Each row of a before or after table is a point. One or more steps were done to the points. Then noise was added and the rows were shuffled. The steps act on columns, c1 being the first. Name the steps. A step turns or swaps two columns, mirrors them in a line or flattens them onto one, adds a multiple of one to another, or multiplies or shifts one. Angles are multiples of 10 degrees, from the lower column toward the higher: turns from -170 to 170, lines from 10 to 170 but not 90. Use the fewest steps. Two steps may share a column if one is a turn and the other turns, adds or multiplies; they go together, in the order done. Otherwise the lowest column goes first.

Before (9 x 3):
[[-32  -7  -1]
 [ -4  -8 -10]
 [-25   5  -5]
 [ -1 -10  -7]
 [ 17 -17 -21]
 [-10   2  10]
 [ -2  -8  -1]
 [  0  -7 -16]
 [-21  20  15]]
After, 9 rows:
[[-63  24  16]
 [-74   4  -5]
 [ -3 -12  -7]
 [-11 -11 -10]
 [-30   5  10]
 [ -6  -8  -1]
 [-97  -8  -2]
 [ -1 -12 -16]
 [ 51 -23 -21]]
Steps: multiply c1 by 3; add 0.3 times c3 to c2

Before (8 x 6):
[[ 22 -60 -70 -75 -14  43]
 [-46 -72  56 -30 -56  17]
 [ -7  28 -31 -25 -14 -49]
 [ 13 -32 -39 -25  40  16]
 [-19  29 -26  26 -75  35]
 [-41  55  44 -49 -11  -8]
 [-88  21 -36 -20 -59  53]
 [-44  65 -26  34 -45 -15]]
After, 8 rows:
[[-15 -84  57  33 -54  -3]
 [ 81 -41 -36  46 -59 -39]
 [-53 -38 -74  82 -11   0]
 [ 75  23 -26 -39 -49  -3]
 [-30 -16 -41  28  46   3]
 [ 69  10  38  41 -13  30]
 [ 35  14 -26  -8 -83 -45]
 [ 17  20 -28  -4 -17  56]]
Steps: mirror c1 and c2 in the line at 70 degrees; turn c4 and c6 by -150 degrees

Before (9 x 9):
[[ -5  38 -21 -22 -45  -2  28  10  36]
 [ -8 -46  10 -13  95   1 -79  16  14]
 [  7   5  28  10  43  -2  13  -6 -61]
 [ 15  40 -15   4 -60   5 -30   5  24]
 [-11 -50 -29  35  20  16  16  17 -23]
 [ 16 -37  -2  38 -11 -17   9 -24  33]
 [-26  45  -2  37   8  45  -7   6  11]
 [ -5 -51  11  27 -57  26  19   8  39]
 [  3 -27 -20 -36  10   8   2 -42 -15]]
After (9 x 9):
[[  5   3  29  -3  43 -12  10  -3 -62]
 [  2 -25 -32 -28   6 -11   4 -41 -17]
 [ 12  12 -14   8 -59  15  18  25  30]
 [ -6  16 -27 -12 -44  19 -37  20  25]
 [-10  -4 -15  41  18 -24  -6  -5 -25]
 [ -1 -10  23  23 -64  -1 -35 -16  30]
 [-11  -3   3 -18  88 -33  72  -5  39]
 [ 14 -22  10  36  -5  23 -19 -31  30]
 [-29  17   9  36  -9 -41  -4  24  10]]
Steps: flatten c2 and c8 onto the line at 60 degrees; turn c3 and c4 by -20 degrees; mirror c5 and c6 in the line at 170 degrees; mirror c7 and c9 in the line at 100 degrees

Before, 10 rows:
[[-50  17  45  40 -43  17  17  30   0  -3   1]
 [ 45   5  -2 -30   7  28  -2  55 -26  65  71]
 [ 36  -2 -34  32 -27  16  -5  38 -28 -63  26]
 [ 56 -32  10 -24 -33  55  27  18  30   0  57]
 [ 51 -64  -1   0 -39 -16 -24  44 -56  -4   1]
 [ 64  19  38  10 -55 -18  -2  34 -44  -5   8]
 [-32   0  33 -24 -88 -37 -72 -10   5  49  47]
 [  0 -85  63 -44  46  -5 -15  37  -2 -17  41]
 [ 23 -34  50  -3 -29 -23 -32 -24  13  55  72]
 [ 48  19 -42  -5 -55 -49  13  71 -42  36  63]]
After, 10 rows:
[[ 55 -33   9 -24 -33  54  29 -50 -12  -6  31]
 [ 24 -30  87  -3 -33   0 -31 -28  10  51  72]
 [-50 -42  36  39  15   8  16 -23  -7 -27 -19]
 [ 50 -37  -4  -1 -63 -56 -25 -33  -5  -5 -28]
 [ 48 -55  -9  -5  19 -61  12 -96   8  71   4]
 [ 63 -55  28  10  20 -47  -2 -32  -3 -26 -15]
 [-32 -89  67 -24  -1 -14 -72 -22  15  51  42]
 [ 36 -27 -79  33  -1 -17  -5 -46 -11 -70  -3]
 [ -1  48  39 -44 -85  -5 -14 -55   0 -54   7]
 [ 46   6  51 -31   4  -9  -2 -87 -15  90  18]]
Steps: swap c2 and c5; multiply c10 by 1.6; turn c3 and c10 by -30 degrees; turn c6 and c9 by -60 degrees; multiply c9 by 0.4; mirror c8 and c11 in the line at 110 degrees

Before:
[[ 19 -62 -34 -27   4   1 -85  -8 -32 -59 -16 -20  71 -47]
 [ 37 -67 -71 -10  30  33  11   3 -25 -23 -56 -31  28 -60]
 [ 29 -49  -1 -39 -20  -3 -33 -33 -11   9 -70 -18  51 -49]
 [ 17 -32 -76 -10 -10  46 -46 -25  23 -26 -79 -49  81 -27]
 [ 68 -63 -24   3  18   5 -36   7   3  -7 -14 -83  33  19]
 [-69  -5 -41   9 -32  10  25  29   3  40  -7  59 -33  64]
 [  3 -23 -30  35   9   7 -44   0  -3 -20 -58 -67  17 -61]
 [-11  33 -25 -27 -16  -8   6  53  54  -1 -21  85 -46  41]
 [ 52  23  39 -26   8  26  -4  10 -67 -84 -17 -80   2  94]
 [-27 -40   7 -16 -74  35 -10  28  33 -49 -43  68 -67  56]
 [ -4 -10  37 -73 -12  18  16  76  -9 -74 -19 -95   0  71]
 [ 10 -58  -4  24  33  12   0 -15  18 -38 -42 -20  75 -26]]
After:
[[ 69 -64 -23  16  24   2 -25   4  -1  -3  -5 -81 -14  16]
 [  2 -25 -30  61  16  10 -33   2   1 -15 -24 -69  17 -59]
 [  0  -8  34   6  -8  21  14  77 -12 -68  66 -94   3  66]
 [ -9  37 -26  17 -12  -8   8  57  58  -6  25  88 -38  42]
 [ 29 -46  -2  62 -16  -2 -19 -35  -6   9  50 -18  33 -43]
 [ 13 -56  -1  47  31  11  -2 -14  22 -33 -13 -19  68 -25]
 [ 18 -64 -31   7   7   0 -58  -8 -36 -61  22 -18  54 -47]
 [ 55  27  33  14   9  26   2  10 -69 -80  26 -80 -39  97]
 [ 19 -40 -75  77  -9  45 -34 -29  24 -26  30 -45  68 -33]
 [ 38 -66 -76  60  24  37   7   4 -25 -28  21 -29   4 -59]
 [-71  -5 -41  14 -33  13  15  27   6  39  -4  60  14  57]
 [-29 -40  11  43 -75  36  -8  27  29 -49  22  70 -45  55]]
Steps: add -0.7 times c1 to c13; mirror c4 and c11 in the line at 140 degrees; multiply c7 by 0.7

Before:
[[ 27  24 -13  13   5  23  51 -20   1   3 -12  20  20  29  19 -14  -4  39
  -19  12]
 [-20 -12 -22   9 -26 -40  12 -22  -9  -8 -14  -6  38   4   1  25  20  41
   -9 -25]
 [ 20   8 -41 -21  41  10  -7  95   0 -27  56  42  18  13  17  53  43  13
    4 -13]
 [-21   9   4  19 -16 -30 -20  -1  14  -5 -34  -6   0  -8  -5   6 -25  -4
    9 -42]
 [  8  36 -51 -25  23  17 -12  54  21 -54  33  29  -9 -35  13  49  28  12
  -25  16]
 [ 10  13 -49 -38  18 -22 -49  70  20 -41  37  -1  10  33  15  29  17   8
  -14  25]
 [-11  50 -17 -16  27  -9 -53  35  22 -21  32   4 -16  10  22  36  41  31
   -8 -19]
 [-59 -30  41  -1 -30 -16  -5 -25 -10 -14 -41  28   3   4  -2   1  -6  36
   -9 -25]
 [-15  11  18  -2 -11 -57 -25 -17 -13   9   8  11  -1 -27  11 -12   2   2
  -12  -5]
 [-31   5  29 -24 -33 -10 -20  -4  17 -12  -9   2  15 -36 -17   6  24  23
   48  -5]
 [-46 -29  33  13  -3   1   0  -3  19 -17  -9 -27  10 -15  26  -2  25   3
   -8 -22]
 [ 59  -8  12   6   7  32  35 -25  19 -28  20  13  24  -2  40  11 -31  64
  -26 -17]
 [ 47 -15 -11  33 -18  30  18  13  23   0  -6  26  21 -17  25 -18   5  80
  -28  -1]
 [  9   0  35  12 -37 -12 -16  -4  19 -14  -9  12 -12  -7  -2  37  32   3
   -4   1]]
After, 14 rows:
[[ 59  -8  12   7   7  32  35 -25  38 -28  19  13  11   2  41  10  -9  62
   34 -16]
 [-46 -32  32  13  -3   0   0  -3   4 -17  -8 -27   1   1  26  -2  34   3
   13 -22]
 [ 10  -3  36  13 -37 -12 -16  -3  -2 -15  -9  11  10  -7  -3  35  40   3
   -8   1]
 [-20  -8 -23   9 -27 -39  13 -22 -21  -7 -14  -6 -11   8   2  25   8  41
   38 -25]
 [  9  27 -48 -38  19 -22 -50  70   9 -41  37  -1   7  22  15  29  30   9
   15  25]
 [ 21  13 -40 -22  41  10  -7  94 -29 -27  57  43 -13   7  17  54  32  13
   14 -13]
 [-11  46 -17 -16  27 -10 -55  34  -4 -21  31   4  15 -16  22  35  51  31
  -10 -19]
 [ 46 -21 -11  34 -18  31  19  12  20   0  -6  26  14  -6  25 -18  23  80
   32  -2]
 [-16  -5  19  -3 -11 -56 -25 -17 -13   8   9  11  10 -29  11 -13 -10   2
    5  -5]
 [-59 -24  41  -1 -30 -16  -5 -25  -5 -14 -41  29   6  18  -2   1 -13  36
    8 -25]
 [  8  14 -51 -25  23  16 -12  54   2 -54  32  30  26 -48  13  50  38  12
    3  15]
 [ 27  34 -13  12   5  23  51 -19   3   4 -11  19   6  14  18 -16  -2  39
   26  11]
 [-32 -13  28 -24 -33 -11 -20  -5   1 -11 -10   1 -49 -34 -17   6  34  24
  -12  -5]
 [-21   4   4  19 -16 -29 -20  -1  31  -5 -35  -6  -9 -11  -5   8  -8  -4
   -5 -42]]
Steps: turn c2 and c14 by -30 degrees; multiply c9 by 1.3; turn c9 and c17 by 40 degrees; turn c13 and c19 by 120 degrees
